Every row gives one point. The points of each table are mixes of a few directions, plus a little noise. How many directions does each table use, and how many do they share? Where both have some left over, give the other angles between the two spaces (their principal angles), to ten degrees, smallest first.

First:
|  0.005 | -0.060 |  0.047 |
|  0.026 | -0.025 |  0.040 |
| -0.020 | -0.020 | -0.004 |
|  0.015 | -0.005 |  0.016 |
| -0.032 |  0.092 | -0.092 |
|  0.005 |  0.018 | -0.008 |
Second, 5 rows:
|  0.025 |  0.018 |  0.009 |
|  0.059 |  0.021 |  0.036 |
| -0.069 | -0.019 | -0.047 |
|  0.029 | -0.040 |  0.053 |
| -0.043 |  0.021 | -0.052 |
Directions: first 2, second 2, shared 2

First:
| -0.001 |  0.000 | -0.001 |  0.000 |
|  0.062 |  0.039 |  0.028 |  0.057 |
| -0.033 | -0.021 | -0.015 | -0.030 |
|  0.048 |  0.030 |  0.021 |  0.043 |
| -0.076 | -0.048 | -0.034 | -0.070 |
Second (8 x 4):
|  0.050 |  0.033 |  0.023 |  0.047 |
|  0.061 |  0.037 |  0.027 |  0.056 |
| -0.010 | -0.007 | -0.004 | -0.010 |
| -0.022 | -0.014 | -0.009 | -0.020 |
| -0.077 | -0.049 | -0.035 | -0.071 |
| -0.015 | -0.010 | -0.006 | -0.015 |
| -0.055 | -0.035 | -0.025 | -0.050 |
|  0.069 |  0.043 |  0.030 |  0.062 |
Directions: first 1, second 1, shared 1

First (8 x 8):
| -0.020 | -0.038 |  0.014 | -0.022 | -0.050 | -0.028 |  0.056 | -0.006 |
| -0.031 | -0.006 | -0.002 | -0.057 | -0.022 |  0.007 |  0.041 | -0.056 |
|  0.048 |  0.042 | -0.004 |  0.020 |  0.089 |  0.024 | -0.055 |  0.002 |
|  0.010 | -0.028 |  0.028 | -0.061 |  0.013 | -0.023 |  0.076 | -0.051 |
| -0.042 |  0.026 | -0.037 |  0.031 | -0.042 |  0.033 | -0.058 |  0.020 |
|  0.037 |  0.025 | -0.007 |  0.068 |  0.041 |  0.008 | -0.070 |  0.058 |
|  0.020 | -0.040 |  0.035 | -0.034 |  0.004 | -0.039 |  0.072 | -0.017 |
| -0.020 |  0.019 | -0.028 |  0.056 | -0.033 |  0.018 | -0.063 |  0.049 |
Second, 7 rows:
| -0.154 |  0.034 |  0.099 |  0.027 | -0.011 |  0.038 | -0.004 |  0.147 |
|  0.027 | -0.014 | -0.019 | -0.021 |  0.001 |  0.000 | -0.005 | -0.016 |
|  0.029 |  0.012 | -0.014 |  0.030 |  0.002 | -0.019 |  0.012 | -0.041 |
| -0.007 | -0.029 | -0.015 |  0.002 |  0.010 | -0.030 | -0.004 | -0.032 |
|  0.055 |  0.035 | -0.006 |  0.003 | -0.010 |  0.026 |  0.013 | -0.004 |
| -0.026 | -0.036 | -0.013 |  0.009 |  0.012 | -0.044 | -0.007 | -0.034 |
|  0.074 | -0.003 | -0.035 | -0.048 | -0.006 |  0.026 | -0.002 | -0.019 |
Directions: first 3, second 3, shared 0; angles 60, 70, 80

First (10 x 9):
| -0.025 |  0.030 | -0.005 |  0.026 |  0.084 |  0.020 |  0.009 |  0.048 | -0.003 |
|  0.000 | -0.008 |  0.048 |  0.022 |  0.035 | -0.012 |  0.006 |  0.004 | -0.033 |
|  0.053 |  0.011 |  0.016 |  0.025 | -0.038 | -0.088 | -0.004 | -0.019 | -0.046 |
| -0.061 |  0.016 |  0.013 |  0.012 |  0.049 |  0.009 |  0.009 |  0.043 |  0.007 |
|  0.000 | -0.038 | -0.053 | -0.055 | -0.068 |  0.058 | -0.006 | -0.047 |  0.081 |
|  0.089 |  0.003 | -0.071 | -0.024 | -0.085 | -0.009 | -0.018 | -0.047 |  0.010 |
| -0.008 |  0.018 | -0.005 |  0.028 |  0.022 | -0.050 |  0.010 |  0.015 |  0.018 |
|  0.038 | -0.062 |  0.062 | -0.021 | -0.025 |  0.040 | -0.004 | -0.059 | -0.035 |
| -0.001 |  0.016 |  0.036 |  0.040 |  0.037 | -0.058 |  0.009 |  0.020 | -0.031 |
| -0.087 |  0.014 | -0.042 | -0.051 | -0.012 |  0.089 | -0.010 |  0.042 |  0.029 |
Second, 10 rows:
|  0.000 | -0.084 |  0.070 | -0.020 | -0.026 |  0.015 |  0.013 | -0.064 | -0.002 |
| -0.022 | -0.049 |  0.011 | -0.021 |  0.011 |  0.034 |  0.015 | -0.016 | -0.011 |
| -0.008 |  0.071 | -0.048 |  0.003 |  0.021 |  0.028 | -0.021 |  0.056 | -0.012 |
|  0.031 |  0.047 | -0.017 |  0.049 |  0.078 | -0.027 |  0.008 |  0.038 | -0.020 |
|  0.023 | -0.002 |  0.044 |  0.003 | -0.051 | -0.030 | -0.016 | -0.034 |  0.017 |
| -0.017 |  0.048 | -0.021 | -0.013 |  0.031 |  0.080 | -0.022 |  0.051 | -0.034 |
|  0.048 |  0.024 | -0.001 |  0.055 |  0.006 | -0.110 |  0.010 | -0.011 |  0.026 |
|  0.000 | -0.013 |  0.028 | -0.025 | -0.098 | -0.019 | -0.020 | -0.041 |  0.036 |
| -0.027 | -0.098 | -0.007 | -0.009 |  0.009 | -0.041 |  0.057 | -0.048 |  0.021 |
| -0.032 |  0.059 | -0.054 | -0.022 |  0.019 |  0.071 | -0.020 |  0.064 | -0.021 |
Directions: first 5, second 4, shared 3; angles 60

First, 11 rows:
| -0.008 |  0.018 |  0.005 |  0.043 | -0.014 |  0.135 |  0.009 | -0.008 | -0.058 |  0.013 |  0.012 |
| -0.006 |  0.012 |  0.003 |  0.027 | -0.008 |  0.085 |  0.005 | -0.005 | -0.037 |  0.008 |  0.008 |
|  0.012 | -0.025 | -0.006 | -0.061 |  0.020 | -0.193 | -0.012 |  0.011 |  0.082 | -0.019 | -0.018 |
| -0.007 |  0.015 |  0.004 |  0.036 | -0.012 |  0.113 |  0.008 | -0.006 | -0.048 |  0.012 |  0.010 |
| -0.006 |  0.012 |  0.004 |  0.030 | -0.010 |  0.094 |  0.007 | -0.005 | -0.039 |  0.010 |  0.008 |
|  0.004 | -0.006 | -0.002 | -0.014 |  0.004 | -0.045 | -0.003 |  0.002 |  0.019 | -0.004 | -0.003 |
|  0.003 | -0.005 | -0.002 | -0.014 |  0.005 | -0.046 | -0.003 |  0.003 |  0.020 | -0.005 | -0.004 |
|  0.002 | -0.004 | -0.001 | -0.010 |  0.003 | -0.030 | -0.002 |  0.002 |  0.012 | -0.003 | -0.003 |
| -0.007 |  0.014 |  0.003 |  0.033 | -0.011 |  0.106 |  0.007 | -0.006 | -0.046 |  0.011 |  0.010 |
|  0.000 | -0.001 |  0.000 | -0.005 |  0.002 | -0.015 |  0.000 |  0.000 |  0.006 | -0.001 | -0.002 |
|  0.013 | -0.027 | -0.007 | -0.065 |  0.022 | -0.206 | -0.014 |  0.011 |  0.088 | -0.020 | -0.019 |
Second:
| -0.081 | -0.011 |  0.147 | -0.044 |  0.063 |  0.005 |  0.056 |  0.044 | -0.085 | -0.021 | -0.058 |
| -0.026 |  0.000 |  0.044 |  0.000 |  0.014 |  0.044 |  0.019 |  0.008 | -0.042 | -0.002 | -0.013 |
|  0.057 |  0.018 | -0.106 |  0.051 | -0.053 |  0.055 | -0.036 | -0.036 |  0.034 |  0.020 |  0.049 |
|  0.065 |  0.015 | -0.122 |  0.048 | -0.058 |  0.032 | -0.042 | -0.039 |  0.054 |  0.024 |  0.051 |
| -0.008 | -0.015 |  0.021 | -0.040 |  0.024 | -0.102 |  0.004 |  0.013 |  0.028 | -0.015 | -0.020 |
| -0.003 | -0.002 |  0.007 | -0.004 |  0.004 | -0.006 | -0.001 |  0.004 | -0.001 | -0.001 | -0.003 |
|  0.001 |  0.002 | -0.005 |  0.000 | -0.003 | -0.005 | -0.001 | -0.001 |  0.003 |  0.000 |  0.001 |
| -0.005 | -0.003 |  0.013 | -0.012 |  0.007 | -0.027 |  0.003 |  0.007 |  0.002 | -0.004 | -0.006 |
Directions: first 1, second 2, shared 1
